Each wall is flat, endless, passes through zero and stands at right angles to its row. A trip goes straight from one point to another. List the walls that it crosses, first one first.

Walls:
(1): [-9 11]
(2): [20  9]
(3): [ 28 -10]
(4): [-30 -60]
(5): [-31  18]
Trips:
[ -2 -19] to [  2 -17] => none
[-18  55] to [-7  5] => 2
[-2 18] to [-1 39] => none
[-30   6] to [-17  -5] => none

Walls:
(1): [-11  19  -8 -15   3  24  43  -6]
(2): [-42 -24 -25  31 -16  12   9 -11]
(3): [-12  -6 -14  -2 -35 -12 -15   6]
(4): [ 19   6  11  -5 -31  -4  -1  29]
(5): [ 40 -17 -34  27  14  23   5  27]
(6): [-49  28  51  -3  -4  27 -27 -12]
Trips:
[ 37 -22 -19 -32  15   8 -12  32] to [-44  12 -56  20  41  -7  14 -13] => 4, 1, 2
[17 -7 14 37 -1  1 27 -1] to [ -4 -15   2 -17   2 -14 -23 -18] => 1, 4, 5, 3, 2, 6
[ -7  22 -33 -16 -16 -41 -37  32] to [-32 -10  22   0  14  11  25   9] => 6, 2, 1, 4, 3
[ -1  23  17  28   8  43 -37  60] to [ 11  15  -6   7 -29  38  -1  -5] => 3, 1, 2

Walls:
(1): [ -4  18  22  -9  21 -17   2   1 -15  -8   7  -5]
(2): [ 14  -5  -1   2  60   6 -36 -22  26 -32 -10  14]
(3): [ -6  -4  -5 -17 -20 -34 -15  -6  25  -5  19 -17]
(4): [-11  -3  12   5  -2  22  -1   7  10  28   2  -8]
(5): [ 23   1  31   3  24 -18 -35  13  44  -4   4  -2]
(6): [ -3  26 -30  38 -22 -15  -8  18  -3 -22  18 -18]
(7): [  5 -10  -4  13 -19 -20   7   5   5  -8   5   0]
(8): [ -7  22 -46 -21   7  -7  34  -3   5  -2 -10  17]
(9): [ 25  -7 -15  -9  30  15  -7 -30   6  20 -26  -1]
(10): [ 29  18  -6  28 -14 -34  -6  -2   5  24  13   8]
Trips:
[-24  -9  -1   1  32  13 -39 -15  11   8  19  -7] to [ 24  -2  -5 -16   9  28 -14 -23   3  11  31 -41] => 1
[ 11  11   3  11  -1 -32  34   4 -10  -8 -19  34] to [-14   1 -19  10   5  -3 -17   8  -1  35 -15  -4] => 9, 1, 4, 7
[ 33  42  26 -37   5 -20   3  10   2  36  10  13] to [-13 -10  16 -25  51 -28   2 -41   5  14  10  -3] => 2, 4, 10

Walls:
(1): [  7  29   0  -7   4 -26   7  22 -10   3  -9  15 -26  -1  -3  -9   3  11
 -12   8 -26  -1  -6  -6]
(2): [ -8 -11 -20  -6  -1  -7  45   5  -5   0  -3 -18  13  -9  -2  -4 -14  12
  12 -13 -11 -12  -5   7]
(3): [ 13 -10   9  -8 -11  26 -13 -24  10 -11  17   4   3 -28  10 -16 -11  -8
 -23   4 -13  10 -14   5]
(4): [  0  -5   4  -2  16  23   6  -2 -11  24  23 -12  17 -40 -28   6 -10   4
   4  16  -3   2 -20  -9]
(5): [ 32  33  -5  -3   7  17  -2  35   7  14  25  14  16  28   3  -7   6   1
  21   7  18  -4 -10   2]
(6): [-22  11  33  31  -9 -23   9   6   0  -3 -17  18 -14  17   0  24  11   9
  -8  11  -7   0  -3   8]
Trips:
[ -3 -15  12  21  25   1 -14   0  -4 -16   8  16  11  11   3  -9  -8  -9
  10 -17  16  17   2 -21] to [-12   3  34  -9   7   8  -3  27   5  -7  14  -8 -15 -31  28   1  -5   1
   6 -15 -22  11 -10  17] => 3, 6, 4, 5, 1, 2
[ -9   1 -14  22   8  29  -4  21 -15  -4 -30 -19 -11  -3  16  25  -4  -2
  -9  43   6   2  -8  30] to [ 20 -60  22  -5  16   6 -20  -2 -33 -28  10 -28 -11  -7   8  20   4   0
  14  15 -10  13  23   6] => 3, 6
[ 10  10  22  24  13  10  -5 -22  -6   6  25  13 -10 -15  31   3  12   3
 -18 -36  19  11 -23 -20] to [-25  11  -5 -16 -29  11  -5   3  15   6   3  -3   5 -23  11  12  10   5
 -11 -21 -31   0  10  -9] => 5, 6, 1, 2
[ 14 -15   1  28   0  -4  -1   2  23   0  33 -27  13   2   9 -20 -22  -9
  21  25  11 -17  36   3] to [ 22  30 -34  -5  -8  19  -5 -14 -10  45  16  -6 -19  10  -8  26 -16  -7
 -38   2   6   1  24  23] => 2, 1
[ 24 -10  21  30   3  37 -21 -16  11   0  -5  -3   4 -25  -3 -15   0  -9
  24  -6 -11  -9 -24  -3] to [  4 -17   9  -9  14 -11 -22  -8 -35  16  12   0  25  22  -6  -1  15 -27
  -9   0  10   0  -2  12] => 3
[-9  2 11  4  2  3  1 -6 29 -1 15  6 15 19 -7  4 12 -6 22 10 -3  4  3 19] to [-32   0  18 -11 -13  12  32  12   5 -14   5 -39  22 -10  16 -34 -26   9
  22  16   1   3   6   3] => 2, 4, 3, 6, 5
[  9  19  -7 -11  -7   6  18  17 -21  -9  -4  13  40 -22  21  -4   2  21
  23   8  14  16  -3  -9] to [  0  15  -6 -14   0   4  -6   9  -5  -9   2  -5   6 -23 -10  15  32 -30
  37  14  -5   1   3  14] => 1, 2
